Rows are points. Before rounding, the points of a table are all equally far from one centre. They may lie mostly on one side of it. Where is the centre, to within rounding?

Points, 8 rows:
[[ -5.9  -0.9]
 [-10.1 -15.6]
 [ -5.4 -29.0]
 [ -8.1 -24.4]
 [ -6.8  -2.4]
 [ 19.0 -37.9]
 [ -6.8 -26.8]
 [  9.4 -38.1]]
Centre: [ 13.7 -14.6]

Points (12 x 8):
[[-16.7 -13.7  29.8 -18.2  18.3  -0.1 -12.5 -39.7]
 [-42.2  -8.4  25.9 -13.4  -3.0  10.0  -5.8 -30.8]
 [ 14.2  17.3  -5.1  -0.1  24.3  -7.8 -14.4 -30.4]
 [-29.7   5.1  -1.2 -24.3  -2.6   4.1 -32.5 -40.8]
 [  3.7  28.3  21.8 -20.0 -37.4  11.2   4.2 -22.7]
 [ 18.0   7.7  -4.8  16.9   0.4  10.4 -14.5 -10.0]
 [-12.4 -21.9  12.2   7.7 -13.1  -2.7 -33.8 -21.4]
 [  7.3  10.8   1.5 -34.9  -8.4  19.8 -25.8 -34.3]
 [-11.1  -0.4  22.6 -34.5 -20.7 -10.8  28.1 -14.4]
 [ -0.4 -19.4  -4.4 -22.7   6.3   6.4  17.6 -26.4]
 [-34.5  22.4  21.9 -11.9 -13.4  25.5   2.9 -20.4]
 [-21.2  20.6  17.4   2.8   8.1  -3.1 -31.4  12.8]]
Centre: [ -7.9   8.3  10.9 -13.0  -5.6  -5.5  -7.0 -15.0]

Points, 15 rows:
[[ 37.4  30.7  24.9  10.9  27.3   9.3 -21.4  -7.1   3.8  -2.5  35.9 -13.9]
 [ 37.3  -0.5  -2.2  -1.7   2.8  -9.1  -5.8 -13.5 -20.7  42.2   8.9 -10.9]
 [ 15.8  13.1  18.1  32.6   2.6   6.9 -14.0   8.2   5.3   5.0  47.2  12.7]
 [ 29.1  15.2  17.8  23.3  14.5 -14.5 -26.4   4.3 -15.2  26.2  38.2 -16.1]
 [ 42.1  10.2   5.5  36.3 -12.8  -7.2   2.9  16.4  -5.1  -7.5  14.8 -13.5]
 [ 20.4  -4.6   9.0 -11.3   5.2 -39.0  -5.1  17.4   7.9  25.4   4.5   3.3]
 [ 24.1  16.9  17.2  -5.5  11.0 -10.3 -15.5 -11.9 -17.9 -17.4  -4.1 -28.3]
 [ 47.1 -15.6  -2.4   7.2  11.8 -29.0   5.9  21.8   3.0  14.3  29.3   2.2]
 [ 38.7   4.3  -2.0  19.1  13.6 -30.7   3.6  19.3  -9.0 -14.4  40.8  -7.1]
 [ 30.1   5.9  12.5 -13.7  20.7  23.8  12.6  12.2  -0.1 -18.7  32.1   3.5]
 [ 51.7   2.7  11.9   9.8  19.0   2.3 -21.4 -16.0   7.9  23.0  17.0  24.4]
 [ 49.8 -11.2  10.4  -7.3  15.4 -18.5  -4.0 -29.5 -19.9  -5.3  13.3  10.6]
 [ 52.2   8.2   6.2  17.3  23.3  -3.9 -11.4  28.9  -1.5 -14.2  20.5  -5.8]
 [ 13.1   9.5   7.0  16.9  25.9   7.9   0.7  -4.8 -34.2   6.6  -2.7 -20.7]
 [ 17.7   3.4  11.6  17.6   6.7   6.7  23.4  26.2  -1.3 -18.2  31.3   9.2]]
Centre: [24.4  8.8  9.5  4.9 11.1 -7.4 -0.2 -2.1 -2.8  4.7 17.3  1.0]

Points, 27 rows:
[[-56.6 -14.4  12.3   0.3 -34.0   0.1 -16.2   7.5   0.2  -8.3  -7.6  -5.7
   -2.6  -7.1  22.4  -3.7  -4.6  28.2 -12.8   6.6]
 [ -8.2   5.7  27.4  16.1  -4.7  -9.4 -44.9  26.4  15.8  -4.8 -26.8 -12.0
  -14.4 -25.5  19.5 -32.8  11.9  19.1  19.8  13.7]
 [ -9.4  -4.1  46.5 -31.0 -28.2  12.6 -31.3  15.1  17.0  10.5  15.2  -5.2
   -5.8 -43.0 -17.6 -20.4  20.2 -17.7  -5.9  -2.7]
 [-11.7 -14.4  42.8  -5.7 -24.8  -1.2 -50.5  -6.6  11.6  10.5 -11.1  -3.3
   -9.1   5.3 -11.6  -8.3  -5.3   8.9 -29.9  18.7]
 [-29.7   4.1  47.0  -8.6 -27.3  11.5   8.6   3.8  -3.0 -21.7 -27.1   6.0
  -21.1 -26.7  -5.5 -34.2   7.9  21.7   3.2  13.1]
 [ -3.5  16.2  20.7 -21.1   3.6 -11.5   0.0 -16.3   8.5  -3.9  -9.8 -29.7
  -19.4 -28.6 -18.9 -16.3  -7.2  20.3   4.9  22.9]
 [ -4.3  21.8  -8.3  29.7 -30.0  -3.6 -23.5  26.4 -13.5  -7.7  18.5   1.0
  -11.4 -18.8  -4.7   3.5  -3.1 -11.6  -2.6  -1.0]
 [-26.7   8.2   5.0   8.6 -36.0  -0.9 -35.0  17.3  13.0  14.7 -12.7  41.1
    2.2  -4.2   0.8  -3.5  22.6   2.5  20.1  13.1]
 [-42.8  -0.7  23.6 -22.4  -6.1 -13.3 -18.7  29.4  -3.4  -3.6 -11.6 -13.7
  -24.8 -35.3  12.4  -9.5  -6.5  19.4   3.4  28.2]
 [-20.3  -5.2  18.4 -24.8 -17.5   4.4  -2.8  11.8  17.0 -11.8   3.0  -3.4
  -13.1  21.5  32.2 -15.3 -11.0  12.1   6.4 -25.3]
 [-14.6  25.6  14.6 -10.0 -13.7   8.7  -9.5  12.5  23.2  35.0 -13.0 -14.6
  -40.2 -30.1  19.2 -10.1   3.7 -15.8   7.6 -18.0]
 [  4.7  27.7  21.5 -19.3 -25.6  30.7  -1.5  26.9   9.1  -1.8  13.7 -13.7
  -22.9 -18.5  -1.5 -40.7  32.5  -8.5   6.9  22.2]
 [ 14.0   7.8  25.5 -10.5   7.5  28.4  11.9   6.4  26.8  -2.0  -6.9  -3.4
  -10.4 -22.3  -2.2 -27.6  11.5   1.7  15.0  26.6]
 [-39.3  16.9  15.7  15.3 -39.8  -2.6 -17.5  22.4  -3.9   3.0  -6.4  -1.3
  -19.5 -25.7  32.4 -18.6  10.5 -20.1   5.6  10.5]
 [  1.1  19.1   0.8 -11.0 -42.4  11.2 -17.7  -3.3  26.1  16.7   7.3  18.0
  -22.0 -39.7  16.0   3.0  29.5  25.9 -11.5   0.0]
 [-26.7  11.0  25.6  -3.3 -12.2  23.0 -36.1   6.8  22.4  30.8  24.5  14.9
  -30.3   0.4 -13.1  -1.6  31.7  -0.8   6.2  13.1]
 [ -2.7  16.4  11.6  -8.7 -26.8   6.7 -49.7   8.4  20.8  -6.8  16.3 -29.8
  -38.6 -29.8  18.8 -24.4  17.2  29.8   7.2   4.9]
 [  9.1  -1.6  17.8  24.4  -0.5  -5.3  -5.4  15.3   0.3   4.9   7.9 -12.5
  -33.7  -8.7  33.8 -29.2  14.9   7.0  -7.0  -8.2]
 [ 16.3  13.0  -2.7 -21.8 -18.0  14.9 -44.9  21.2  16.4 -16.0  14.6 -28.1
    5.5   1.3  -6.5 -18.1   1.7   1.4   9.2  17.4]
 [ -6.0 -13.3  -8.1 -22.1 -34.0   2.8   1.5  40.5  19.0  -2.3  21.0 -16.4
  -20.4   1.1  -8.6 -37.9  -7.0   7.6   8.3  10.6]
 [-17.6  36.8  -4.9 -11.6 -17.8   0.5 -17.8  16.4   6.7 -14.4 -15.7  10.1
  -24.8 -18.6  15.6 -17.8  23.5 -24.2  14.6  22.7]
 [-10.9  -0.7  19.0   4.3  13.2  19.3 -19.6  29.0   4.4   4.5  17.2   5.9
  -20.9 -42.0  -2.8  -5.0  26.2  36.5  15.9   4.5]
 [-16.9  22.2  11.7   0.8 -16.2  -1.2 -18.6  39.7   2.8   2.0  -2.1  44.5
    4.3 -38.4  16.5 -11.8   8.6  21.6  -3.7  -0.6]
 [ -4.6  10.7   6.9 -17.0 -49.8   8.4 -36.2  10.4   0.0 -18.8 -28.7 -17.6
  -32.2  -3.0  -0.5 -38.1  31.2   8.2   1.8  -8.9]
 [ -4.8   5.8  17.9 -16.5  -4.1 -21.2 -33.7   6.5  15.4  -7.9   9.9 -26.1
  -45.9  -1.8   3.0 -15.7  22.1  36.1   3.8   7.5]
 [-30.9  10.8   5.7 -16.7 -37.5  24.6  -6.3  13.6   1.5 -32.0 -23.1 -20.8
   -0.1 -34.9   1.5 -18.8   8.5  29.2 -10.7   4.2]
 [-16.7 -10.4   4.4   0.1 -40.2  23.5 -18.3   1.3 -10.6 -27.2  -9.6 -31.4
  -10.4 -12.9   9.2 -35.2  22.9   7.1  -5.6  17.3]]
Centre: [-12.7   8.7  13.0  -7.8 -18.4   6.9 -19.5  10.7   7.2   4.7  -1.1  -0.2
 -12.3 -13.0  -2.8 -19.7   5.8  10.4  -2.2   0.6]

Points (30 x 24):
[[ 24.6  12.2  11.0  -0.6 -15.4  -8.4 -12.2 -47.9 -13.6  23.8  -4.9  10.0
    5.3  -8.4  -3.6   9.5 -10.1  22.6   1.3  -3.1 -14.8 -43.7  50.3   1.3]
 [ -8.2   6.1 -12.0  12.8 -15.3 -10.4  -0.2 -35.4 -24.2   3.9  -8.0  19.1
  -19.2 -16.6 -22.7   3.5 -12.7  20.8  19.1  25.8  -3.3   6.7  37.8   6.1]
 [-15.2  12.3  16.0 -28.4 -20.8  39.7 -12.1  12.2 -16.7  40.1 -14.6  31.8
    8.2  -8.7  16.4  13.1  -4.0   7.7  19.9   9.3  -6.5 -18.9  44.0 -19.4]
 [-16.9  14.1   6.1  -5.5 -22.1 -13.7  -1.7   8.1 -12.5  -5.0   6.6 -25.2
  -12.0  19.1  -1.1  11.4  21.5  -3.4  -6.7 -11.6 -26.2 -10.6  14.1   0.9]
 [ 11.9  29.0   4.6   6.1 -16.7  21.6 -49.2  13.1  -1.5   6.2  17.2  -3.6
    4.5 -18.0 -19.6  30.9 -27.2  12.6  -7.3   3.9 -12.2  -0.9  48.5  -2.2]
 [-13.3  -8.7   1.4 -19.4 -32.8  20.4 -20.6 -36.8   8.2   2.6   4.0   5.2
   12.6 -27.6  -0.5  35.4  -5.8   2.9  11.5   2.4 -13.7 -22.9  16.8 -12.2]
 [  2.7  24.5  30.0 -14.2   5.4  13.0  20.2   5.3 -14.8 -13.4 -10.0   1.7
   32.7  17.0 -22.3  -2.5 -20.2   6.8   6.7  10.1  -9.5 -34.8  21.4  13.0]
 [  5.2  10.9  10.8  -1.2 -25.2  -0.6  -7.7  10.5 -12.6  44.9 -16.1  -4.6
    6.2 -34.1  -8.8   6.3   3.8 -12.1  -8.1 -18.0  19.3  -0.7  33.7 -24.2]
 [ 19.9   6.0  -3.5  14.9 -37.8  21.8  -3.8  -0.8   1.6   0.6  12.4   7.6
   20.7  -4.8  -7.6   3.4 -38.9  11.4  30.0  26.1 -21.7 -10.0  23.2   0.0]
 [-12.2  16.9  16.6   6.6 -17.2  30.8 -10.8 -35.5 -31.5  17.2  -7.1  -7.6
    6.7  13.6  -4.0  27.6   4.2  20.1  39.8  -2.4  -0.2 -12.0  22.1  26.5]
 [  5.4  22.2 -10.5  -2.4 -17.2  22.3  15.9   1.1 -13.0   6.3 -24.8  20.9
    3.6 -14.7 -27.4  18.8   0.6  28.8  13.5  34.4 -29.6  30.4  14.6  -7.7]
 [-27.5  21.4  20.4 -28.4 -29.5  -1.7 -14.6 -23.5  -4.9  -2.2  10.1 -13.2
   28.1  -5.6  10.5  43.6  -3.1   0.6  23.2  -7.8  -2.9  22.0   9.8  -7.4]
 [ -8.6  40.3   7.7 -15.5 -19.2   2.8   8.9 -10.6 -17.2  10.8  -6.0   3.1
   -7.7 -28.7 -27.6  -8.5  14.2 -11.3 -23.6   3.2 -17.0  12.5  29.5   7.3]
 [  5.1   6.7  22.7  -6.3 -15.7  17.5  14.2 -16.6 -23.6  45.6  -6.5  16.9
  -17.6 -14.2  23.9  25.5 -19.2 -10.1 -23.1   7.0  -2.6 -16.2  13.1  19.8]
 [-13.1  -0.9   2.1  17.2 -19.0  -3.0  11.6   1.9 -38.3   2.1 -28.4  -1.3
    1.5  -3.0 -15.7  23.6 -16.0  -7.7   1.5  25.7 -16.8   2.0   3.4  -6.4]
 [-17.7   4.8  16.3   0.5 -19.6 -10.2  -5.6 -18.8 -56.1  16.7  21.8  32.4
   11.8   8.3  12.4   9.0   8.1  27.3   0.0  18.8   4.8  -5.4  35.7 -10.5]
 [  1.9  42.7   8.6 -12.4  16.4  22.7  10.6 -14.2 -24.8  21.4  12.6  17.4
    8.1 -33.5 -35.8  37.6   4.0  -7.0   3.1  18.3   2.2 -33.4  48.9 -15.0]
 [-13.2  33.2  -5.9  -7.0 -11.6  31.4 -29.1 -35.3 -37.4  29.5 -22.9  18.3
   34.0  -1.3  -9.2   9.2  -4.0  16.7  16.5  22.6  13.4 -12.7  28.2 -15.8]
 [  4.4 -18.5   6.7 -17.7 -20.3   4.8 -20.4 -11.9  -7.9  16.3  -1.0  19.5
   18.6 -14.1  27.7  44.3 -14.3   6.4  20.3   6.5 -23.1 -36.4  16.4 -20.9]
 [  3.0  21.7   6.9   4.7 -24.0  11.3 -18.5 -16.9  11.0  -8.0 -24.8   3.1
   -4.5  -8.2 -27.7  18.2  -8.3  19.8  46.8  19.2  11.6 -29.7  25.4  14.5]
 [  3.2  18.3  32.4 -14.9   1.3   9.5 -23.1 -23.9 -38.0  30.5  -4.1  10.3
   -3.3 -12.2  12.7  23.5   8.9  -7.1  42.1 -15.6  13.9 -23.8  50.0   4.6]
 [ -3.2  28.7 -11.0 -18.9 -17.7  20.0  -9.1  -8.1  -1.6  21.1  42.3  18.7
   -3.0 -27.9  10.3  24.7 -21.8 -13.0  -1.6  42.0 -33.2   4.1  11.7  -3.5]
 [ -8.2  25.6  20.1   6.6 -25.8  19.4  -7.8  -3.5 -29.1  15.4   3.3   0.5
   31.1  17.6 -19.6  35.9 -16.6  46.4  11.4  24.4   1.3   4.7  -6.7  -5.2]
 [  7.6  25.0   7.6 -20.3   1.1  24.0   0.8 -15.2 -36.6  15.0  24.2  22.3
   34.2 -25.7   8.7  19.2  -7.3  26.2  35.9 -14.3   4.2  12.1  43.0  15.7]
 [ 20.5  22.9 -32.1  14.3 -10.0  34.8  11.8   7.2 -29.4  11.8  -5.1   5.2
  -21.4 -17.2  37.0  19.2  -3.9  30.3  -2.4   6.5   9.3   6.3  23.2  -3.8]
 [ -7.4   3.0  -6.7  -5.7   9.4   1.5  21.0 -26.5 -23.0  32.2  -7.6  -5.6
    4.3 -26.2  23.8  20.2  13.2  39.0   8.3  29.1 -10.7 -20.6  54.7   2.7]
 [  2.3  13.8  17.3  -3.8 -11.9   1.8 -12.6  -4.3 -17.8  31.0  -0.4  -2.9
  -23.1 -16.5  18.2  11.5 -12.3  15.6  -1.9  27.2 -29.5 -20.5  11.4  47.7]
 [  7.2  11.5  -1.9  -7.3 -23.4   2.7 -14.0  35.0 -20.2 -22.3  -4.8 -12.2
    6.9 -29.0  12.7  42.4  -3.7   7.4  18.9   1.0 -19.4  -4.4   3.6  14.3]
 [-18.6   6.4  15.8  20.5 -21.8  22.3  -1.8 -13.9 -17.3  14.9 -13.7  30.8
  -12.8  -9.1 -11.7  -2.5   2.1  25.5   4.9   3.5  20.8   1.5  31.5 -19.3]
 [-16.9  15.7  -1.7  14.6 -22.2  21.7 -17.6 -10.8  -0.7  49.3 -12.8  23.2
    4.4 -19.0   2.8  57.5   8.7   5.0  12.9  13.2  -2.1 -11.0   1.3  -6.8]]
Centre: [ 15.6  25.8   7.6 -11.4  -0.1   4.4  -5.7  -5.4  -8.9  12.3   3.2   3.3
   5.9  -4.1   6.6  20.2   3.7   7.4   8.8  20.0   4.6  -3.5  19.5  -4.8]
